Each row of a before or after table is a point. The points were changed in one or more steps. Then noise was added and the rows were shuffled. The steps act on how far a point lies along the listed directions, d1 being the first. What was done? A step turns or swaps two directions, mirrors them in a line or flattens them onto one, adds a multiple of one to another, or multiplies one. Angles are multiples of 10 degrees, from the lower direction toward the higher: turns from -170 to 170, lines from 10 to 170 but not 90. Use the fewest steps. Two steps may share a direction if one is a turn and the other turns, adds or multiplies; they go together, in the order done. Otherwise the lowest direction goes first.

Directions:
(1): [ 23  21 -41]
(2): [-35 -22 -31]
(3): [-30  41   5]
Before (13 x 3):
[[  4   1 -20]
 [ 37  39  25]
 [ 13   1 -26]
 [ 36 -44  25]
 [  9   6 -44]
 [ 30  26  32]
 [  7   3 -34]
 [ 26  -3  47]
 [ 47  19  28]
 [ 53  19  27]
 [ 20  13 -18]
 [ -3  -3 -20]
 [ 44 -10  11]]
After (13 x 3):
[[ 32  68  14]
 [  9 -21  40]
 [ 29  67  13]
 [ 19 -17 -19]
 [ 10 -15 -14]
 [  4 -22 -13]
 [  5  49  36]
 [ 17 -25 -25]
 [ 24   7 -18]
 [ 28  85   3]
 [ 22 -30 -34]
 [ 28  14  16]
 [ 17  73  12]]
Steps: add -1 times d2 to d3; turn d1 and d3 by -30 degrees

Directions:
(1): [  5 -19  -2  18 -32 -59]
(2): [-45  48  16  17   5 -17]
Before (13 x 6):
[[ 43 -40 -35 -16  -8  43]
 [-28  45   9   0  21  63]
 [ -2  29  15 -23  42  69]
 [ -8   2  10  -2   7 -13]
 [-13  23   8  16 -20 -26]
 [  3  15   3 -36  23  42]
 [ -9  15   7 -11   6  23]
 [  5 -23  -2  -9 -31 -50]
 [-39  42  10   7  16  -9]
 [  3   5   8  11 -31 -60]
 [-42  40   6  10  22 -12]
 [ 37  -7  -5 -36   7  81]
 [-21  59  15 -26  52  65]]
After (13 x 6):
[[ 10 -26 -10  14 -14 -55]
 [ -4  -5  11  -1   6 -17]
 [ -8  19   8  17 -24 -24]
 [-29  45  18  11  -2 -32]
 [  8 -23 -12   6 -19 -51]
 [-43  45  13 -10   7  -7]
 [ 21 -19  -1  -7 -16   3]
 [ 64 -59 -12 -22  -4  15]
 [ 47 -22 -13 -38  -1  72]
 [ 78 -70 -17 -22 -18 -12]
 [  4   8 -21 -16  20  74]
 [ 52 -54 -19   2 -34  -1]
 [ 40 -27  -7 -35  -3  15]]
Steps: swap d1 and d2

Directions:
(1): [ -1  22  16  22  16  18  68  28  23   3 -43]
(2): [ 26  31 -51 -41  25 -26 -13  13  -7  15 -42]
Before (12 x 11):
[[  4 -18   1 -20 -20 -29 -73 -27 -37  -8  43]
 [ 19  46 -33 -47  20 -16  -6  15 -12   3 -32]
 [-13 -14 -11 -11  -1 -22 -48 -24 -15   4  38]
 [-20  13  24  14 -19  19  19   7  11 -25  -6]
 [-16  19  13  27   4  23  44   4  16   6 -33]
 [-17  -8  34  42   2  26  50   1   3 -13   8]
 [-22 -27  29   8 -32  24 -35 -18 -28   3  64]
 [-28 -46  42  23 -62  16 -37 -39  -1 -20  77]
 [ 15  11 -18 -20  19  10  17  22 -17 -22 -45]
 [-24 -19  36  28 -41  20 -19  -6  12 -26  42]
 [ 21  48 -32 -10  35  -6  47  32  10  38 -88]
 [ 10  36  -2 -15  25  -5  65  43  25  28 -69]]
After (12 x 11):
[[ 18  38 -48 -52  17  -9 -21  21 -29  29 -27]
 [-37 -40  66  64 -33  38  22 -22  10   1  41]
 [-20  12  49  29  -6  32  52  11   8 -15   5]
 [ -1 -17 -19 -15  -1 -15 -47 -27 -32  -6  41]
 [-24 -18   9  13 -23   8 -34 -36 -12   0  35]
 [-33 -49  66  32 -40  21  -1 -14  10  -2  59]
 [ 16  26 -43 -40  -6 -24 -53   8  -3   0 -18]
 [ 33  38 -75 -68   8 -41 -40   2  -7  20 -42]
 [-12   6  -6 -17 -22  -3 -38 -10 -10 -21  15]
 [  2  32 -21  -7  34 -19  25  16   4  15 -37]
 [ 24  47 -15 -19  30 -20  31  32  -4  11 -66]
 [ -8 -27  29  17 -10  35  19   4 -15 -38   8]]
Steps: turn d1 and d2 by -130 degrees

Directions:
(1): [ 21   8  -7 -24 -40  14  12  -1 -19 -25 -82 -10  -6 -35]
(2): [  7 -15 -20 -39  10  38  20 -21  75   1   2 -21  38  -3]
(3): [ -4  23 -20  12 -49  20  37  -6 -22  30  13  49  52  13]
(4): [  3  11   6 -12   4  55 -47 -38   0  11 -19  34 -34  48]
(5): [  5   9 -56 -41  22  -3  21  -9 -51  19   8 -44 -10  32]
Before (13 x 14):
[[ -21  -39   37   -6   96  -76  -42   20  -22  -25   41  -49  -80   17]
 [   5   -1    2    2   11   51  -49  -14   10  -19  -31  -29  -64    6]
 [  -6    3   29   27    4  -66   18   33   19  -18   19  -16    0  -37]
 [ -16    8   50   66  -39  -44   -3   27  -21  -15  -19   38   10  -26]
 [  14    3   -5    6   37  -25  -26    0  -58    7   32  -17  -60   34]
 [  18   -3   -5    3  -31   13  -23   -1  -15  -23  -38   -2    1   -8]
 [ -13  -20   24   72   17  -62   -6   57  -43  -21   27  -14  -10  -35]
 [   7   16  -13   -2   12  -18  -25   -2  -45   -7  -29  -17  -40    9]
 [  22   -8   23  -22   26  -16  -18   12   13  -28  -60  -31  -33  -28]
 [   6   -4   -7   -6  -17   -1   20   15    7  -14  -17  -45    5   -5]
 [  -4  -11   39   43   23 -102   -6   52  -37  -22   44  -49  -28  -45]
 [  10  -17    4   -5    5  -10    5  -10   22  -28  -44  -57  -29  -46]
 [  37   -6   12    9  -49    4   26    9   39  -42  -22   -5   26  -32]]
After (13 x 14):
[[ 14 -14  21 -10  36 -45  -2  30  13 -23 -29 -43 -21 -36]
 [ 24  -6   9  -8  18  16 -30 -16   9 -10  -5  -5 -40  12]
 [ 13  -2  -5  -2  -7  28 -19   7   0 -35 -55 -51 -49 -35]
 [-21   4  54  73 -24 -44  -9  25  -7  -6   7  46  13 -13]
 [ 14  -9  -6  11 -28 -15  -1  16 -11 -25 -19 -17  18 -26]
 [-15 -41  55 -20  87 -17 -70 -11  31 -30   9 -20 -82  29]
 [  8   5  -4   0   4 -17  -9   4   7 -18 -30 -21 -10 -19]
 [-16   5  35  34  27 -47 -13  17  25   2  54   6 -16   7]
 [ -4  -8  -6   4  -3 -13  20  19  10  -5  16 -46  10   4]
 [ 23  -3   3  27 -24 -33  30  24   2 -25  29 -15  17 -12]
 [-14 -17  59  46  49 -51 -50  19  25  -3  82 -11 -29   2]
 [-20 -22  41  74  37 -21 -40  30   8  -9  53  17 -11   0]
 [ -1 -21   1  10  23 -40  14   3  17 -18   1 -64 -22 -42]]
Steps: turn d1 and d4 by -60 degrees; flatten d2 and d5 onto the line at 50 degrees

Directions:
(1): [ 13   7   6  -9  63 -30  -9   7  21  -7   2  62  17 -33  10  48 -23 -37
  -8 -44   1  20 -24  49]
(2): [-15  12  -6 -21 -21 -13  25  30 -52  70  28   0  13  16 -37 -19  21 -34
  32 -38  37  22 -34  12]
(3): [-24 -10   2   0  61   6 -35  11  -3   8 -20 -45  48  25  21 -18  31 -24
  12  27  18  46  56  29]
(4): [ 16  52  55 -73   6  35  11 -28 -34  27  -8  -4 -29 -18  40   9  27  -8
 -22  14 -28   1   8  12]
(5): [-23 -17   7 -53   2 -24  -6  -4  22 -34  37 -16 -12 -14 -40   1  -8 -28
  35  23 -57  60 -13 -41]
Before (9 x 24):
[[ -3  10   5   8  11  18 -17  26 -21  45 -27 -22  18  26 -15  -7  47 -23
   -2   1  19  21  27  23]
 [ -3 -40 -62 103 -30  14 -29 -40  71 -68 -50 -51 -18  19  13 -23 -39  89
  -18  59  10 -71  51 -55]
 [ 18  13  15 -11  11 -29  14   8 -19  40   4  20   7   3 -25  15 -14 -38
   24 -27  11  20 -21  37]
 [ -4   2  24   9  -8  23  -2  11   2  10  -9  20  22   9  -5   4  12   6
    8 -11   8  14  -6  -6]
 [ 14  19 -23  49 -59   3  26  22 -33  51   3  10 -12  28 -25  -6  -7  17
    3 -53  67 -46 -48   5]
 [-14   1   8  -4 -48   3   8 -17 -31  43  -1 -16 -14  17   8 -22   3  29
    0   2  21 -21   9 -18]
 [-20 -76 -94 105 -49 -26 -15  45  23   3  14 -23  28  69 -47 -48 -19  29
   51 -15  47 -16   5 -49]
 [  9 -14  -1  14 -36   7   4  -2  32 -31 -21  42 -22 -26  16  40 -33  23
  -31  15 -14 -39 -25 -10]
 [  2  22  43 -50 -39   3  20 -30 -29  58   6 -21 -41  13  -6  -5  31  -1
   -2  10   1   9 -11 -22]]
After (9 x 24):
[[ 17   6 -31  92 -25   9   7  11  12   1 -33  12   2  29   4   8 -21  43
  -24 -35  61 -63 -11  23]
 [-32 -38 -30   7 -29 -27   3  49   5  16  15  10  25  13 -41   4 -11 -23
   25   1  24  19 -36 -12]
 [ 49  14 -16  12 -97  14  39 -17  -1   6  17  68 -78 -10   0  14 -42  51
  -14 -37 -29 -91 -64 -53]
 [ 25  31  24   0   0  37  -7   0  -9  25 -42   4 -19   7  11  16  38  -3
  -30   4  -6 -11  18  17]
 [-19  23 -24 -38 -84 -34  51  -5 -43  75  54  -9 -45   6 -83 -22 -12 -25
   52 -38  13   5 -88 -48]
 [ 34   0  11  27  21  -1 -13 -15  16 -12 -30   8   2   4  14  12 -22  15
   -8  13  -1 -27  27  28]
 [-11 -17  -2  21 -15 -18 -11 -11  -8  19 -18  -8   4  14  21  -6 -15  24
   -1  -2  25 -10  23   6]
 [ -1   7  28  13  -8  23   1   8  10  -2 -19  24  20   4   5  10   1  14
    4  -8   7   7   3  -5]
 [-12 -27  10  28  36 -16 -31 -17  33   4 -35 -38  15  37  16   4  17   9
  -13  29  23   6  50   5]]
Steps: multiply d1 by 0.4; mirror d2 and d5 in the line at 110 degrees; swap d3 and d4
